Each row is a point. Each table stands for the endless flat space through its points: a line for two points, a plane for three, and so on. The two share one point or none. Which?
In the rows, 128 means zero.

First, 2 rows:
[[ 93 127 129 107]
 [ 96 124 133  97]]
Second:
[[109 129 107 149]
 [ 76 135 128 116]]
They share: [ 87 133 121 127]

First, 2 rows:
[[149 145 134 161 169 126]
 [179 145 104 116 154 151]]
Second (2 x 6):
[[187 167 111 118 168 142]
 [132 137 116 168 173 122]]
They share: no point

First (3 x 9):
[[131  70 144 159 149  83 104 101 159]
 [161  94 123 144 179  98 128 128 141]
 [128  94 126 174 146  92 110 131 168]]
Second:
[[153  80 123 145 173 109 121 135 150]
 [163  98  75 169 147  65  95 179 134]
 [143 134 119 147 165  87 143 117 152]]
They share: no point

First:
[[ 98 163 137  84 141 122  75  94 172 107 143]
 [138 159 109  96 125 138  91 122 144  99 127]]
Second, 3 rows:
[[104 176  81  75 130 125  71 153 139 124 131]
 [136 178 101  89 142 107 119 119 175  60 161]
 [112 152 114  89 119 152  55 127 127 143 107]]
They share: [128 160 116  93 129 134  87 115 151 101 131]

First (2 x 12):
[[109 134 154 148 186 136  94 144 163 130  79 102]
 [ 99  89 174 173 156 126 119 139 148 110 104 107]]
Second (2 x 12):
[[103 130 182 135 159 154 140 162 182 107  73 104]
 [ 93 105 167 185 184 124 100 137 127 117 113  99]]
They share: no point

First:
[[118 175 128 162  88 102 114 121 135  90 177 186 112 116]
 [132 156 136 143 109  92 123 146 137  81 166 184  93 122]
 [140 164 138 148 112 109 129 141 133  90 173 173  98 134]]
Second, 3 rows:
[[137 155 158 127 120 111 150 140 129  88 171 165  75 136]
 [155 143 150 158 108 112 136 153 140 100 157 180  90 134]
 [157 158 125 135 130  81 129 170 170  99 185 163  87 140]]
They share: no point

First:
[[ 95 126 123 146 106  96 137 111  87  86  95 114 105 151 132  97 155 129
  112  86]
 [102 123 120 149  97  96 146 118  89  90  98 112 113 160 143 105 161 124
  112  94]]
Second, 3 rows:
[[103  93  96 128  85  72 149 104 115  73  83  98 121 136 124 113 173  89
  121 123]
 [115 147 138 176  91 120 161 146  67 115 119 122 121 202 184 113 161 149
  103  81]
 [112 103 113 136  88  90 144 115 106  88  90 115 124 161 136 104 163 102
  105 109]]
They share: [109 120 117 152  88  96 155 125  91  94 101 110 121 169 154 113 167 119
 112 102]

First (3 x 24):
[[163  77 118 154 144 111  68 145 136 118  87 104 107 163  95 145  73 148
  158 122 131  97  88 132]
 [184  62 148 157 129  84  89 130 160 118  99  71  83 148  89 157  61 169
  185 143 104 100 118 126]
 [189 127 126 156  68  45 130 171 164 154 119  64 103 165 133 129  95 162
  128 166  47 129 168  98]]
Second, 3 rows:
[[170 111 107 151 111  78  99 153 142 122  89  98 111 174 122 120  81 147
  140 130  82 113 121 124]
 [156  85 112 179 112 112  94 199 137 166  90  92  78 131  87 149  83 121
  101 129 123 119  77 135]
 [168 121 100 137 118  76 100 133 137 106  78  98 120 185 147 107  65 169
  155 141  63 107 131 135]]
They share: no point

First:
[[177 203 166 174 157 131 122 170 131 135 100 168 161 125 171 135 142  95
  162  77 129 140 109 148]
 [189 234 165 189 176 157 114 165 154 149 113 192 157 130 165 143 158  77
  194  71 122 134 128 149]
 [162 167 139 142 124 112  96 171 110 135  83 147 130 148 181 165 148 106
  124 118 123 136 129 122]
 [177 206 133 157 152 145  82 161 142 157 105 180 121 154 169 183 174  85
  166 115 114 126 156 125]]
Second (3 x 24):
[[163 175 117 152 165 114  93 128  94 156  88 179 149 163 178 156 126 122
   95 111 178 186 125 140]
 [165 171 147 146 153 100 117 158 112 138  92 155 145 127 168 158 130 118
  121 107 146 150 103 150]
 [171 183 135 150 167 100 111 144 112 152  74 171 127 145 174 176 110 110
  107 125 164 170 119 146]]
They share: [162 165 153 144 146 100 120 165 112 131 101 147 154 118 165 149 140 122
 128  98 137 140  95 152]

First (3 x 24):
[[152 147 168 104 129  90  95 121 106 108  65 121 122 118 119  85 144 144
  101 152 168 120  96 193]
 [151 126 158  98 162  76 111 102 107 131  89  99 136  87  97 125 131 168
  127 137 128 116  97 163]
 [161 112 146 106 192  80 127  92 109 153 113  75 156  69  89 165 137 176
  151 123  92 120  91 139]]
Second:
[[164 112 164 136 188 129 145 145 132 109  65  91 135  94 144  75 124 172
  144 109 161 133  58 202]
 [180 132 171 123 159  84 104 108 110 116 105  80 163  79 126 122 133 150
  148 158 140 138  92 171]
 [188 146 175 111 139  46  70  78  84 132 137  72 181  71 108 160 145 126
  148 196 114 138 118 141]
 [160 134 139 113 142  81  96  89 106 129  88  93 146 103 102 142 148 137
  122 153 131 134 105 170]]
They share: no point

First (4 x 24):
[[181  97 103  84 162 147 157 173 168 134  67 116  98  25 121 164 156  74
   93 134 185  66  97  88]
 [132 125 159 176 145  60 127  95 134 173  84  92 156 141 190 124 113  84
  100 196 171 136  73 147]
 [136 121 158 165 151  76 127 111 144 161  75  99 151 120 177 131 117  81
   98 180 177 121  76 143]
 [159 107 126 179 142  57 187 101 110 194 120 131 129 168 202  67 146 147
  109 184 111 121 136 150]]
Second:
[[148 123 134 143 147  80 141 118 134 168  80 105 126  94 169 113 135 120
   98 181 158  98 119 128]
 [160 124 147 157 140  87 130 122 130 176  73 112 127  99 168  95 127 115
   92 173 164 107 123 119]
 [169 104 114 115 155  56 170 124 127 162  53  96  91 105 178 146 143 108
   86 199 156  75  88 147]
 [153  71 103 129 180  79 191 110 165 146  92 123 106 112 157 148 139  83
   88 165 140  76  66 144]]
They share: no point

First (4 x 24):
[[ 85  85  80 108 119 123 163 169 145 114 178 145 135 114 130 126 129  94
  135 164 121  84 138 170]
 [ 71 100  78 125  92 138 125 127 129 103 189 164 119 103 141  83 175 130
  132 159 105  69 145 156]
 [ 82  99  80 129  87 143 114 109 130 108 185 164 106 101 150  54 195 130
  148 147 103  73 150 165]
 [123  73  77 118 122 128 138 141 161 128 171 134 103 119 139  65 170  85
  179 135 126  92 135 204]]
Second (4 x 24):
[[ 44  71 114  91  40 133 136 173 173 120 200 123 175 166 103  71 234 123
  154 137  44  70 133 222]
 [ 91  77  88 123  70 141 131 126 140 141 161 129 145 127 142  70 169 106
  143 156  96 107 141 194]
 [ 60  91 104  83  72 119 162 161 157 106 192 139 157 134 125  87 198 113
  154 139  76  68 151 180]
 [ 67  94  88  96  70 121 155 141 143 113 168 127 159 132 128  75 185 115
  146 132  83  89 140 180]]
They share: no point

First (3 x 24):
[[158 151 131 149 101 165 110 118 145 143 132 153 106 109 149 117 137  86
   92 107 151 113 123 144]
 [166 145 139 159 105 155 130 122 125 147 116 157 118 101 145 107 159  96
   98 103 169 131 129 164]
 [170 157 131 173  99 145 164 128 115 165 104 177 140  81 137 115 201 126
  116  83 181 165 147 186]]
Second:
[[140 165 111 166  81 146 128 116 140 131 130 171 122  80 116 131 167  96
   99  98 152 122 154 160]
 [144 199 147 159 154 141  90  79 173 170  65 177  73 103 147 105 168  78
   71 141 169 146 124 124]
 [196 133 151 130 105 190 132 148 120 171 142 147 122 136 196 115 135 124
  123  82 160 130  90 156]
 [156 151 135 117  58 171 120 163  83  98 167 165 133 127 159 153 132 144
  155  81 145  86 100 166]]
They share: [160 157 127 156  98 160 127 121 140 152 126 163 117  99 145 121 158 101
 101  97 157 130 132 155]
